Rows are points. The last column is the point's height on a tilted bowl or saddle (a function of degree 2), plus a little noise. Count its main directions that bend up, bend down and stay straight.
In the rows, zero is written as 128.

Points, 11 rows:
[[159  95  98]
 [117  87  86]
 [105 109  89]
 [140 105  96]
 [ 29 149  72]
 [101  92  82]
 [189 140  88]
 [174 128  95]
 [101 149  94]
 [ 48 180  89]
 [ 87  99  78]]
Directions: 0 up, 1 down, 1 straight

Points:
[[ 99 106 137 121]
 [111 159 192 153]
 [137 115 103 110]
 [179 101  49 133]
 [158  80 129 114]
 [138 187 141 128]
 [ 29 144 126 249]
 [203 110 144 180]
 [ 83 110  76 107]
 [109 154 160 148]
 [204 160 173 161]
 [208 107  92 187]
 [121 115 177 131]
 [151 116 112 119]
 [194 109 168 168]
 [181  83 103 139]]
Directions: 1 up, 1 down, 1 straight

Points, 17 rows:
[[111 121  55 152]
 [106 165 114 130]
 [122 158  98 132]
 [160 133 136 141]
 [213 170 147 222]
 [ 94  56 138 174]
 [124  36 200 224]
 [ 65 155 143 150]
 [ 72 122 126 142]
 [140  50 153 180]
 [127 150 158 131]
 [ 65 174  70 167]
 [109  99 102 134]
 [ 94 122 127 127]
 [129 204 135 160]
 [145  84 177 159]
 [109 197 131 151]]
Directions: 3 up, 0 down, 0 straight

Points, 22 rows:
[[174 151 121 113  89]
 [230  84 101 176  69]
 [162  86 119 168 133]
 [184 137 147 191 116]
 [183 126 144  89  61]
 [168 121 133 117  91]
 [131 158  99  69  60]
 [144 174  71 118  84]
 [129  97 193 149 125]
 [207  99 155 180  97]
 [124  59 143 115 130]
 [160  55 104 115 111]
 [ 87  53  65  46  27]
 [ 71 215  54 141  90]
 [128 123 160 151 129]
 [ 98 138 123 123 112]
 [179 149 216 131 100]
 [121 164 130 127 125]
 [115 135 142  61  63]
 [142 190 110 123 126]
 [166 148 199 155 119]
 [139  71 131 103 106]]
Directions: 1 up, 3 down, 0 straight

Points (21 x 5):
[[117  89 105 109 130]
 [167  76 114 109 141]
 [150  92 141 130 133]
 [ 95  77 115 142 136]
 [ 72 105  88 181 147]
 [ 96 202 170 100 213]
 [116 143 123 161 137]
 [133 113 181 134 143]
 [107 110  72  80 148]
 [144  83 131 114 138]
 [170 100 144 196 152]
 [193 112 108 149 131]
 [161 105 123  46 200]
 [143  60 141 158 148]
 [232  73 151 139 200]
 [135 185 129 161 168]
 [ 40  92  64 137 163]
 [186 151 201 158 166]
 [161 114  87 111 123]
 [100 186 188  86 204]
 [ 77  97  61  51 197]]
Directions: 3 up, 0 down, 1 straight

Points (40 x 7):
[[126  85  90  64 130 158 154]
 [190  97  69 191 152 129  93]
 [235 106 103 195  98  87 101]
 [146 198 140  38  60  74 207]
 [ 92  72 193  96 114 136 153]
 [104  45 154 109  83 171 138]
 [ 84 119  70 126 165 104 132]
 [ 79 112 108 224  56 183   7]
 [124 102 116 172 111 104 127]
 [108 144 155 117 108 149 131]
 [105 106 106  97 143  91 148]
 [217 196 130 132 137  47 133]
 [136  72 141 153 154 163 113]
 [185 174  86 196 123  55 110]
 [112 116 148 133 132 111 140]
 [ 79  47 144 107 117 157 124]
 [177 207 146  79 164 152 170]
 [109 102 193 107 112 100 159]
 [114 195 128 133 158 162 125]
 [189 126 147  65 103 124 195]
 [141 135 114 131 111 102 146]
 [122 112 122  89 137 130 153]
 [110 155  66  95  61 127 154]
 [148  70  89 106 142 121 136]
 [135  71 173 108 120 128 165]
 [154 114 116 141  65 148 124]
 [ 88 169 134 137 181 107 127]
 [142 200 146 195  61  89  80]
 [ 86 105 107 153 106 197  65]
 [ 97 152  59 220 139  93 105]
 [150 101 162  81 149 137 156]
 [157  73  92 159 218  68 114]
 [108 187 127 235 150 143  85]
 [116  91  72 105 100 186 109]
 [127 167  81 236 103 138  64]
 [193 134 164  80 142 104 169]
 [ 91  95 154  53  87 102 176]
 [140 145 127 153 143  97 137]
 [ 67 212  79 156 135 110 130]
 [135 102  92 179  97 178  72]]
Directions: 2 up, 4 down, 0 straight
